Every row gives one point. A path goes straight from each point to the next, and from the last back to the first. The post is the endless flat space through its rows: a point in 2 columns, a line in 3, a plane in 4, and so on, so that a path can go around it. How many times does the path go around the post? Going back the other way cancels.
(in the rows, 128 means zero)

Post (2 x 3)
[[115 146 102]
 [163 124 167]]
Path (17 x 3)
[[124 128 167]
 [123 174 157]
 [192 166 185]
 [170 128 116]
 [130  86 107]
 [176 109 160]
 [172 141 108]
 [159 174 162]
 [134 151 146]
 [158 178 118]
 [173 115 115]
 [185  89 152]
 [139 151  41]
 [171 142 165]
 [113 148 158]
 [144  96 183]
 [122  80  99]]
Times around: 0

Post (5 x 6)
[[107 103 157 126 157 127]
 [144 140 163 141 162 154]
 [106 108 153 120  93 131]
 [152  88 126 203  86  77]
 [134 132  65  97  62 148]]
Path (17 x 6)
[[126 135 129  89 106 107]
 [110 138 122 142 129  91]
 [ 62 106 169  95 148 152]
 [125 102  73 110  66 203]
 [119  68 165 151 127  95]
 [179 150 119 142  69 131]
 [120 122 127 144  64  94]
 [128 169 136 129 100 161]
 [ 51  74 136 123  63 161]
 [144 171 182 127 105 213]
 [152  38 156 185 111 107]
 [156  98 177 139 157  96]
 [147 145 123 144 162  97]
 [121 150 156 152  90 135]
 [101 104  96 144 133 183]
 [146 100  91 155 121 124]
 [184 100 141 137  72 114]]
Times around: 3

Post (7 x 8)
[[138  97  77  75  69 197 106 111]
 [128 125  93 128  87 113 136  94]
 [110 153 115 196 115 152 138 171]
 [142 135 157 110 143 145  58 127]
 [143  99 142 143 161  65 131 123]
 [ 81 165 156 108 133 101  60 210]
 [141 161  98 206 145 116 117 164]]
Path (17 x 8)
[[140 141  67 174 159  69  88  78]
 [135 135 163 112 182  91  95 117]
 [155 194 101 125 104 138 128 119]
 [138  95 154  93  95 164 160 183]
 [143 130  97 121 132 172 150 139]
 [ 94 175 116 156 136 132  86 135]
 [123 176 116 163 134  86  26 151]
 [159  83 122 124  81 143 122 102]
 [155 159 125 138 119 145  96 171]
 [113 146 142  72 115 139 120 159]
 [ 93 151 138 135 198  55  94 123]
 [ 82  85 124 143 125 106 147 190]
 [130 179 115 163 112 111  39 210]
 [154 117 153 129 112 123 116 165]
 [170 111 113 132 156 158 100 161]
 [158 149 109 120  87 119  89 170]
 [ 95  98 120 162 124  95  81 201]]
Times around: 1

Post (10 x 11)
[[110 150 118 111  44 143 145 132 148 141 131]
 [ 92 138 129 136 160 130 122 135 105 129  53]
 [ 85  94 142  81  74 126 114  92 172 144  75]
 [ 95  73 124 120 123  74 127 125 182 120 149]
 [ 88  89 124  66 165  61 199 102 100  82 145]
 [113 131 119 157 196 115 149  92 179 124  67]
 [ 72 112 157  97 125  70 167 104 146  43 168]
 [125 142 159 124 168 161 113 121 148 163  80]
 [ 99 149 160 134  87  99 140 100 130 156 112]
 [100 163 109 161 199 171 129  81  86 146  97]]
Path (29 x 11)
[[ 76 144 139 180 106 133 148 118 169 113 125]
 [ 78  54  98 125 101 121 168 106 197  66 137]
 [122  63 122 154  92  91 115 106 133 142 133]
 [159 100  86  92 129 109 124  88 152 170 119]
 [ 70 131 134  56 139  89 119 146 114  94 102]
 [116 135 159  92 169  96 159 160  93 166 150]
 [ 48 154 190 102 125 149 155  91 103  91 116]
 [ 91 124  87 163 118 152 170  96  68 146 114]
 [133 128 131 147 104 147 147 103  78 136  64]
 [110 147 114 113 114  65 166  73  66  82 128]
 [113 149 125 112 150  97 120 134 131 146  99]
 [ 61 163  87 144  77 124 122 150 140 114 108]
 [ 67 112 134  73 184 126 133 130 174 108 129]
 [ 53 149 161  69 159  87 182  63 170  58  79]
 [ 60 112 162 100 116 158 132 137 161 159 119]
 [ 92 106 172 132 103 137 115 108 148 154  89]
 [ 93 121 159 164  97 124 125  49 169 102 190]
 [ 86 129 189  69  58 138 162  94 106 139 146]
 [ 53 128 179 143 159 153 115  82 168 141 116]
 [112 190  93 138 165 153 160 123 191 167 130]
 [110 117 128 122 153  97 128  89 214 124  87]
 [116  99  93 135 108  65 116  90 155  86  77]
 [121 113 114 129 114 125 134 127 120 117 148]
 [ 56 140 168 123  95  93 178 102  82  74  71]
 [103 130 143 101  99 120 184  85 108 115 131]
 [165  91  80 109 128 102 165 124 181 118  76]
 [115  90 109 121 119  71  89 126 141 139 148]
 [ 86 124  97 106 168  79 135 144 119 134  60]
 [ 61 145 102 111 126 142 127 151 116 140  87]]
Times around: 2

Post (13 x 14)
[[ 84  85 148 111  86 136 167 103 128 151 154 152 124 118]
 [ 60 152 161 161 150 109 143 105 118 120 119 129 101 141]
 [145  95 119 197 103 113  89 193 167  65 206 143 100 105]
 [121  93 119 146 123 114 145 113 100 113  96 113 116  99]
 [132  90 119 110 110 119 205  80 134  65 154  97 118 179]
 [137 110 133 113 158 133 197 115 146 159 167 142 138 151]
 [138 157 155 140 114 164 185 111  82 158 141 101 119 127]
 [200 121  79 187 105 159  62 202 147 159 140 189 150 206]
 [202 120 177 159 142 187  90 212 140 159 109 186 100 200]
 [124 132 136  90 124 107 130  72 124  86 173 113  91 133]
 [109 170 174 114 113  75 180 123 120 155 100 109  58 150]
 [135 132 123 106 113 176 163 111 176 127 113  95 126 157]
 [127 141 132 112 109 106 169  95 136  47 150 150 162 108]]
Path (24 x 14)
[[115 123 118 131  85 151 123 170 148 109  91 151  67 100]
 [157  50 122 134  49  71 137 127 173  86 156 174  70 120]
 [160 113 157 155 140 202 137 131 157 161 151 141 155 152]
 [150 152 178 150  80  98 145 158 151 162 201 129 109 147]
 [ 98 104 126 179 104 151 140  70 142 110 210  63  92 112]
 [177 158 187  98 116 192 106  96  53 179 176 182  88 100]
 [152 138 100  75 131 158 138 120 135  96 142 162 144 179]
 [152 111  95 111 116 147 143 122  62 106 109  98 146 127]
 [140 131 125 158  77  75 171 112 105 151 155 104 157 178]
 [107  65 167 190 123 116 111 121 109 111 126 147  98  79]
 [159  90 138 185 127 144 135 151 105  95 124 148 108  93]
 [176 150 106  88 116 151 170 165 194 177  88  99  75 153]
 [145 101 118  81 110 122 169 162 115 138 124 161 150  94]
 [106 164 119 161 128  80 133 116 119 115 112  73 123 162]
 [196  83 139 154 137 142 121 118 132 164 110 118 158 118]
 [165 129 166 188  92 127 232 139 167 127 150 124 102 135]
 [112 126 128  73 123 152 148  77 157  70 133 174 151 125]
 [171 122  91 109 146 151 134 132 125 146 103 127 130 157]
 [ 94 129 131  86 101  48 129 122 131  97 143 112  91 214]
 [204 163 160 125  80 143 134 108 144  71 182 133 185 159]
 [147 100 142 120 113 157 126  77 160 159 156 152 111 156]
 [157 104 162 131 134 144 167 114 192 138  98 125 165 203]
 [149  36 149  68 137  81 146 136 143  60 113 117 120 151]
 [ 34 121 178 148 164 145 129 160 165 110 164 148  81 139]]
Times around: 2

Post (17 x 18)
[[159 136 111 120 117 113 155 111 114 114 180 142 137 103 122 147 123 124]
 [120  68 116 104 112  86 164 140 111 129  68 149  82  88 109 100  86  70]
 [153  92  97 123 108 148 109 159 185 104 115 110 111 145 138 130 171 142]
 [120 104 123 114 154 130 150  89 117 125 174 127 126 144 141  82 149 129]
 [147 201 167 123 165 144 102 148 148  50  79 126 139 206 158 159 122 195]
 [109 187  83 134 148 134 166 127 136 114 113 146 140 146 147 155  95 163]
 [ 96 137 144 151 128 119 132 122 158  92 146 115 160 127 132 141 143 137]
 [149 146 120 129 150 148 123 113 144 117 111 122 159 101 129 126 110 143]
 [ 85 137 150 174  70 125  71 154 155 158  70  96  68 129  79 148 134 171]
 [132 165 131 115 154 111 117 135 176 141 168 171 131 107 162  98 104 160]
 [137  83 116 147 153 114  97 140 134 105 139  86 116 136 141 143 117 132]
 [130 155 144 167  77 118 152 108 189 185 140  94 115 148 129 160 117 137]
 [154 133 106 120 141 109 148 115 151  76 131  93 158 162  91 146 109 169]
 [130 123 157 150 182 146 178 144 114  88 139 147 103 163 112 108 110 116]
 [ 91 129 189  71 192 111 132 239  82 246 249 101 128  98 167  84 158 148]
 [130 103 111 124 128 134 108 127 133 107 162 156 184 145 132 124 104 145]
 [157  68 110 125 166  90 132 139 153 182 114 137  92 105 115 155 170 130]]
Path (20 x 18)
[[105 124 103 121  99 131 119 182 103 136 160 102 210 129 121 172 115 178]
 [131 105  86 153 121 158 108 144 184 135 115 147  93  98 176 137 129 162]
 [158  70  95 102 172 111 163 151 142 112 208 132 126  90 130 102 104 136]
 [115 126 120 109  64 144 166 112 171 206 167 136  70 131 157 135 117 108]
 [120 173 128 114 112 105 135  76 138 119 129 118 109 126 117 132 134 137]
 [114 121 107 151 160 126 132 206 202  83  86 106 137 157 118 128 154 117]
 [147 129 112 141 174 117 159 177 167 110 118 129  64 186 123 130 145 150]
 [121 162 146 118 138  69 109 133 125 113 122 124 164 126 107 139 132 190]
 [105  96 100 177 117 152 211 171 135 120 120 148  22 128 169 134 155 100]
 [ 90 131 122 128 133 113 215 156 134 135 193 156 139 144 155 182 144 154]
 [154 113 168 150 204 138 150  81 144 118 111 116  85 127 120 101 121 101]
 [133 119  83 160 180 126 131 140 184 137 144 155 126 168 121 198 130 114]
 [127 176 141 162 192 120 154 137 189 132 121 139 182 146 116 146 136 158]
 [169 142  84 173 135 171 110 134 122 123 134 162 104 149 179 107 128 156]
 [ 94 122 150 133 165 131 183 134 111 107 125 112 122 147 167 104 127 131]
 [108 164 140 132 105 173 171 182  72 144 135 117 127  96 123 180 148 163]
 [ 96  99 125  95 102 117  79 144 181 182 115 166  91 132 149 125 148 148]
 [111 131 105 150 189 143 141  73 170 153 119 189  69 142 160 124 170 108]
 [ 87 122  89 166 151 144 134  98 153 135 104 150 144 200 179 111 124 101]
 [146 106 121 134 203 125 112 136 154 140 127 136 171 136 142  80 151 159]]
Times around: 3

Post (17 x 18)
[[ 81 120  89  94 135 135 138 182 139 138  95 111 121  82 146 129 131  79]
 [238  93 136 146 122  45 139 129 101  66 141 190 118 194 196 109 105 152]
 [ 96 153 114  74 131 160 111 160 170 116 155 155 119 141 129 120 112  61]
 [113  92 126 177 210 129 136  39 129 128 146 101 126 150 147  88 127 108]
 [187 144 121 134 116 126  99 159 126 101 181 135  81 110 161 120  94 150]
 [124 128 128 105  94 135 109 216 174 151 193 181 192  94 161 108  93 143]
 [123 153 123 129  74  92  74 171 157 120 176 135 119 101 162  74 137 120]
 [130 120 146 111 121 127  80 227 150 158 165 172 117 125 122 103 144 152]
 [131  96 110 142  83 168 105 119 173 168 150 143 114 134 142 108 110  61]
 [117 124 145 101 123 131 139  89 100 179 110  97 122 143  98 140 105  98]
 [133  88 148 158 137 133 118  73 125 132 160  92 147 146 127 161 176 105]
 [ 89 115 105 129 149 115 190 143 139 176 154 104 113 173 128 164 113  86]
 [145  63 158 171 158 107 129 117  70 122 182  88 130 156 129 101 138  99]
 [ 87 172 112 143 136 182 161 128 119 174 106 110 138 107 148 118 134  63]
 [ 90 136  62 128 150 170 162 140 150 142 116  80 144 172  72 106 114  84]
 [114 125 141 123  69 145 127 157 146 108 165 183 105 110 162  94 112 162]
 [133 116  95 137 170 118 178  94 116 140 147 137 142 117  86 124 133  83]]
Path (26 x 18)
[[104 145 116  95 139 178 110 146 186 212 114 134 137  77 167  50 113  96]
 [143 130  90 211 106 154 145 123 123 128 186 121 137  95 177  94 176 117]
 [116  67 127 184  80 126 129 127 108 164 183 145 111  93 167 141 172 139]
 [111 142 118  84 167  72  96 148  89 148  87 143  83 116 105  76  31  96]
 [140  90  81 166 196 102 174 138 152  84 153 188 124 158  95  90  59 131]
 [132 158 110  73 153 118 156 194 108 120 122 160 121 187  94 146 100  75]
 [ 67  50 191  98  75 141 120 109 162 128 122 136 110 158  79 119 110 144]
 [ 89 155 144 180 171 139 140  82 133 152 172  91  98  51 158  92 153 126]
 [176  89  92 139 106  67 154 169 125 154 164 111 119 175 154 104  99  95]
 [131  83  88 128 101 152  96  99 151 112 123 136 133 150 163  88 138 139]
 [112  76  66 187 163  89 189 109  76 181 133  99 151 101  91 126 102 138]
 [113 179 124 188 133 183  91  86 157 102 111 144 119 114 213  78 102 107]
 [ 90 135 112 110 129 123 177 119 137 177 120 125 136 119 107  95  51 113]
 [186 114 104 126 187 156 105 194 193  86 201 128 131 124 120  94 118  99]
 [100 163 106  65 119 187 115 230 154 153 134 149 138 114 140 105 117  89]
 [ 99 117 170 123 147 176  96 105  71 168 188 112 126  76 176 146 180  92]
 [131 106 128 140  92 120 120 152 173 169 176 182 150 159 145 192 137 132]
 [108 101 124 146 126  97 149 144 132 137 125 110 200 151 136 128  91 138]
 [127  63 149 168 102 155  96 118 147 120  91 155 172 116 167 109  90 152]
 [129 139 114 132 137 126 134 174 103  73 119  87  77 120 165  73 104 112]
 [140 168 144 156  54 185  84 123 162 171 164 107 149  53 204 109 126 136]
 [140 118 149  74  79 118 133 155 129 216 196 162 164 132 130 170 147  84]
 [ 91 108 123 165  71 138 173 105 106 141 168 208 155  69 164 113 155 147]
 [102 117 157 117 142 145 140 114 126 122 191 150 135 154 117 181 107  89]
 [ 86 115 146 179  91 119 105 118 193 104 164 156  93 162 170 112 123 120]
 [181 124 118  74 168  86 166 172 146 129 140 245 154 137  76 124 124 139]]
Times around: 4

Post (17 x 18)
[[144 156  84 144 133 141 126 154 110 173  95 209 101 122 128 159 146 113]
 [155 144 162 150 121 150 119 171 156 120 175 150 126 135  81 107 147 182]
 [108 101 118 139 145 181 149  98  94 114 174  91 132 135 137 120 108 154]
 [123 147 138 128  92 134 141 146 122  90 140 137 126 179  75 111 202 129]
 [150 111 136  83 139 145 135 108 104 149 161  49 134  64 153 114 102 135]
 [146  94 162 125 135 137 117  98 116 114 166  90  78  97 127 115 162 135]
 [106 124 114 128  93 141 131 206 194 147 146 182 113 159  69 169 174 132]
 [ 96 145 162 124 122 139 157 190 113 115 134 180  84 114 116 154 163 144]
 [165 129 111 140 108 151 149 154 130 109 130 145 106 112  76 167 100 115]
 [134 107 158 122 130 107 156 109 130 140 140  87  84 148 106  90 113 173]
 [118 153 139 142 151 138 102  98 123 113 139  53 147  69 173 163  96  99]
 [125 127 132 138 181 150 163 138 145 148 124 138 136  75 118 137 117  72]
 [129 143 169 142 101 179 138 194 137 166 133 175  91 166 105 140 149 107]
 [127 109 140 185 102 120 151 184 124 149 107 151 140 134  92 140 154 137]
 [119 109 128  76 143 194 136  45 132 137 102  49 164  43 152 134  82 138]
 [ 66 143 110 129 110 179 116 138 141 130 118 122 150  47 146  99  90  89]
 [143 121 137 123 118 160 155 129 161  97 132  74 131  91 170  95 130 144]]
Path (24 x 18)
[[157 141 215 154 200 105 163 144 162 170  96  80 111 111 118 140 132  94]
 [148 131 116 182 121 170  99 181 131 119 139 126 160  78 175 148 142 103]
 [176 100 151 145 123 145 125 179 189 157 119  96 173  75 164 102 132 155]
 [100 153 110  52 144 174 125  89 126 115 151 168  97  99 134 117 185  72]
 [134 143  83  66  76 166 121 116 117 211  79 162 121  43 144 113  95 173]
 [132 112  96 109  93 184 178 188 207 138 104  81 169 108  79 103 125 135]
 [163 156 132 136 139 191  98  79 104 118 119  85  98 144  81 122  94 133]
 [ 72 116 134 191 136  88 161 126  71 114 116  93  84 110 163  56 157 124]
 [105 137 119  95 167 215 167 138 143  95 156 144 131  80  56 107  60 132]
 [123 133 127 135 113 159 133 199 214 179 104  97 146  97 144 116 116 169]
 [ 99 210 118 144 133 165 156 142 103 145  86 159 129  94 178 129 101 103]
 [125 198  99  84 163 147 150  74 162  75 100 115 151  39 160 134 193  56]
 [153 143  92 108 161 173 138 134 131 143 172 101 124 127  34 172 136  96]
 [129  86 131 137 127 161  90 143 123 190 160  95 168 145  72 153 100 182]
 [171  92 116  60 119 119 180 159 130 130 149 138  91  85 190 124 129 145]
 [101 167  96  69 139 234 167  75 182 146 110 182  91 134 100 119  67 137]
 [ 52 126 171 180 103  78 108 153  84 157  94 108 115 125 117 109 237 103]
 [105  59 134  96 124 175 198 105 129 200 102  87  59 130 124 122 138 201]
 [ 97 146 137  43 114 131 210  90 109  93 103 138 140  66  84 128  98 170]
 [ 56 135 146  87 137 209  97 109 142 176 144 156 157 124 143 121 127 122]
 [ 90 125 142 111  80 202 120  73 102 118 143  87 123 142 127 178 123  68]
 [149 131 132 139 125 140 131 153 195 178 104  84  79  94 168 115 135 124]
 [131 159 125  99 123 157 125 162 107  95 142  86 118 121 136 213 133 126]
 [196 129 112 169 136  91 145 123 175 115  95  95  84 100  78 131  98 146]]
Times around: 2

Post (17 x 18)
[[153 135 143 165 120 102 160 175 155  92 144 138 128 119 136 113  96 117]
 [134 197 101  67  91 121 172  81 124 183 114  90 115 188 103 164 129 112]
 [110  87  96 171 130  85 173 164 132 121 127 110  93 113 132 164 175 160]
 [160 132 114  76 111 135 124  82 140 113 114  97 129 141 126 149 146 125]
 [105 126  81 119 124 123 113 171  79 129 112 105 162 134 145 115 115 113]
 [108 120 114 202 181 132 123 161 117 143 165 136 109  90 144 151 153 145]
 [109 133 170 158 130 143 126 173 132  99  96 153 146  76 197 131 134  76]
 [168  92 144 209  95  63  98 177 139  90 147 166 154 127 172 129 174 113]
 [156 105 140 176 112 155 146 141 107 123 116 139 138 120 175 149  96  84]
 [134 169  84  74  96 143 174  90  91 136 111 153 121 139 108 168 124 140]
 [154 118 154 127  99 135  92 181 110 136 114 141 125 128 150 147 110 101]
 [117  47 167 210 146  92 121 171 140 133 132 167 174 121 136 121 146 147]
 [116 165 148 122  50 133 131 142 116 122 137 115 144 134 172 125 110 135]
 [ 92 146  70  92  75 124 140  91  98 136 108 141 134 131  65 183 131  68]
 [129  59 125 207 148  78 115 165 183 156 157 154 106 141 196 106 140 162]
 [114 152 120 103  90 152 109  85 114 109  81 129 118 193 108 133 129  99]
 [132 161 135 142  83 157 117 140 145 119  76 138 163 140 133 185 101 115]]
Path (27 x 18)
[[124 175 157 137  41  71 110 189 144 113 187 129  82 133 128 125 163 102]
 [ 74  76 136 137  33 114  94 176  81 182 125 144 189 174 111 132 102 127]
 [ 95 176 179  80  79 104  73 123 143 104 122 150 168 150 157 150 184 139]
 [146 137 142  94 162 122  85  97 146 142 109 121  71 116 157 163 143  95]
 [ 94 140  76 134  64  90  67 152  51 122 127 163 105 142 128 122 124 147]
 [ 93 106 121 168 135 156  80 107  93 130 131 178 160 124 126 124 156 142]
 [171 140 175 120 153 181 153 175 131 133 168 128 141 117 180 117 137 178]
 [126 105 139 136  82 121 167 203 120  55 144 163 135  57 157 183 151 114]
 [ 65 149 126 142 149 171 147 221  65 143 139 188  98  33 173 153 123 107]
 [135  95 148 180 123 104 118 189 161 127 131 160 136 135 154  99 122 133]
 [130  91 132 158  90  94  41 152  87  93 123 155 123 146 157  82 179  64]
 [101 105 120 147 119 143 169 129 135 138  89 112 119 143 178 135 143 107]
 [112 124 168 136 116 195 153 117 106  94  85 173 124 195 158 109 147 135]
 [103 141  47 187 137 148 158 130  79 188  68 133 150 208  78 175  97  67]
 [202 131 128 135 106 149 149 123 164 123 139  93 141 167 145 142 123 147]
 [104 108 121 213 172 156 127 142 189 119 102 164 146 114 177 191 110 141]
 [119 105 108 184 149  83 132 115 124 114 169 101  59 124 199 163 193 174]
 [161 128  57 116  74  64  94  99  76 125 118 195 106 140 130 137 149 122]
 [114 150 161 171 119 109 184 183 185  63 126  66 116 121 191  60 135 169]
 [ 47 134 137 220  91 146 151 185 138 116 150 140 154  81 163 141 125 151]
 [124 136  90  70  50  84  89 132  74 146 131 113 102 221  97 124 159  92]
 [100 129 134 113  93 158 129  98 101 104 132 172 173 203  64  93 153 122]
 [142  87 127 178  93 126 131 175 138 115 133 175  91 137  92 141  83 121]
 [133 102 167 115 119 167 140 194 117  93  64 160 129  95 138 118 137  85]
 [ 81 186 162 184  50 207 219 147  79  95 119 144 140 104 160 171  74  94]
 [126 115 197 121 114 143 141 128 159 169 141 154 129 141 200 149 118 144]
 [105 120 135 177  69 119  82 160 127  90 144 140 145 134 163 172 153  94]]
Times around: 2
